Every row gives one point. Two turns around zero, p and q, are shown by what they do to some points. Write where each new point lands after one turn and then the other. Backwards means that the second turn is done in reverse. Each puzzle has new turns, and all numbers are rounded.

Turn p:
[ -3 -17] => [ -9 -15]
[39 30] => [47 13]
[-36 -13] => [-38   2]
Turn q:
[5 7] => [-9 -1]
[12 15] => [-19  -1]
[-57  -9] => [ 44 -37]
[ 40 -12] => [-17  38]
Where do these land?
q, then p: [-23  36] => [-27 -33]
q, then p: [30  2] => [-12  28]
q, then p: [ -7 -37] => [37  5]

Turn p:
[  8 -11 -29  20] => [ 24 -20 -15 -15]
[-20  -6   4  24] => [ 18  23  -6 -12]
[-42  -6  -8 -20] => [-28  20  -9 -32]
[  9   7  38 -14] => [-15  16  14  33]
[ 15 -41 -47   2] => [  9 -38 -48 -17]
[ 30  57  41 -11] => [-7  0 64 42]
Turn q:
[ 14 -12 -28  -6] => [  4  16 -19 -23]
[23 43 41  6] => [ 29 -39  41   6]
[-16 -21 -43 -20] => [-31  24 -29 -24]
[ 2 28  4 30] => [14  9 38  4]
[ 15 -13  17  38] => [33 15  4 28]
[-38 -25   8 -48] => [-51 -24 -35  10]
Where do these land?
q, then p: [-11  -7   5  23] => [20  7 17  1]
p, then q: [ -8 -18   2 -42] => [-40  21   6   6]
p, then q: [-31  13   0 -48] => [-53 -14  11  18]
q, then p: [ 40  -4 -42  45] => [-13 -39  54  28]
p, then q: [11 17 35 23] => [35 -6 28 12]

Turn p:
[  0   2  23  13 -57 -38  -5  23] => [-39   1   8  49  13  36 -18  13]
[-51 -10   1 -41 -13  29 -13 -25] => [ 38 -59  -8  17 -25  -1  18   1]
[ 15 -18 -17  39  -3  18  11  11] => [ -1   9  13 -19  40   9  -1 -26]
[-27 -12 -10 -52  -2 -24  15  12] => [ 18 -13 -34  24   2  -5  17  45]
[40 16 -6  1 28 62  1 -4] => [  4   5  44 -44  -3 -40  24 -20]
[  8 -36  19 -48   4 -25  -3 -27] => [-14  -8 -41   0 -31  15  44  19]
[  5  34   8  33  31  21  24 -19] => [  2  21   6 -12  -6 -43 -20 -42]
[ 28  36 -28  25  23   9  -3 -29] => [-16   4   8 -48  -6 -32 -32 -16]
[-18 -12   9  31 -12 -52 -27  58] => [  7  40   5  32  17  61 -34  25]
Turn q:
[-17 -48 -25  19 -20  17  37  27] => [  3 -35 -12 -51   3  -9  13 -46]
[-30 -12  37 -31  17  13 -10 -30] => [-35  13 -33  39  17   4 -20 -14]
[ -5  15 -26  16 -16 -43 -29  12] => [ 11   3  10 -25 -20  43   6  34]
[-12 -19  -4   0  16   9  47  12] => [  3 -39   4   2   6 -10  -3 -39]
[  8 -18 -48  -6  21   9  13 -11] => [-28 -30  15  -2 -18 -12  33  -7]
[ 5 60 -9 -8 14 27 54 14] => [  8 -17  72  15  31 -23 -19 -13]
[ 12   1  15 -26  12  -5 -37   7] => [ 3 33 -9 28 -2 15 20  6]
[ -8 -15   9   2  22  40 -32 -21] => [-38  34 -15  12 -19 -19  -2 -17]
[ 11 -31  32  13 -79 -22 -21  -9] => [ 27  18 -66 -46  25   0  -3  36]
[ 37  68  19  20  13 -44 -21  -2] => [ 44  21  35  30 -22  11 -24  60]
Where do these land?
p, then q: [  8   7  28 -12 -13  10  -8  -8] => [  6  -8 -17 -18  12  -3 -23  -2]
q, then p: [-48  10   7 -17 -37  15  32   3] => [ 44   5 -14 -32 -44   0  16   2]
q, then p backwards: [ -2  15 -14 -30 -37  38  18  29] => [ 32 -18 -23  27  -1  38  25  25]
p, then q: [ -6  25  -1  18  49 -23 -51  17] => [14 63 18 -4 34  1 16 30]
q, then p: [ 20  -2 -46  18  31 -14 -23 -46] => [  3 -15   4  62  41  28  -4   6]
q, then p: [ 37  15 -40  -6  29 -55  14 -19] => [ -7  25  16  34  53  34  35 -21]
q, then p: [-25 -44  21 -19 -15  23  -4  31] => [  4 -27 -28 -41 -11 -40  -9  -7]
p, then q: [ -9 -37  44   0 -25  -3   6  -9] => [-21 -23   5 -28  -6 -38 -28 -11]
q, then p: [ 45  17 -35  32  20 -46 -32 -33] => [-18   5  40  57  54  25  10  20]
q, then p: [-13  15  -6  26 -15  26  22  47] => [-25  -5  -7  -6 -55 -11  29   5]
p, then q: [ -5 -22  43 -10  12  29  25 -12] => [  3 -47   1  -8   6 -29 -22  24]
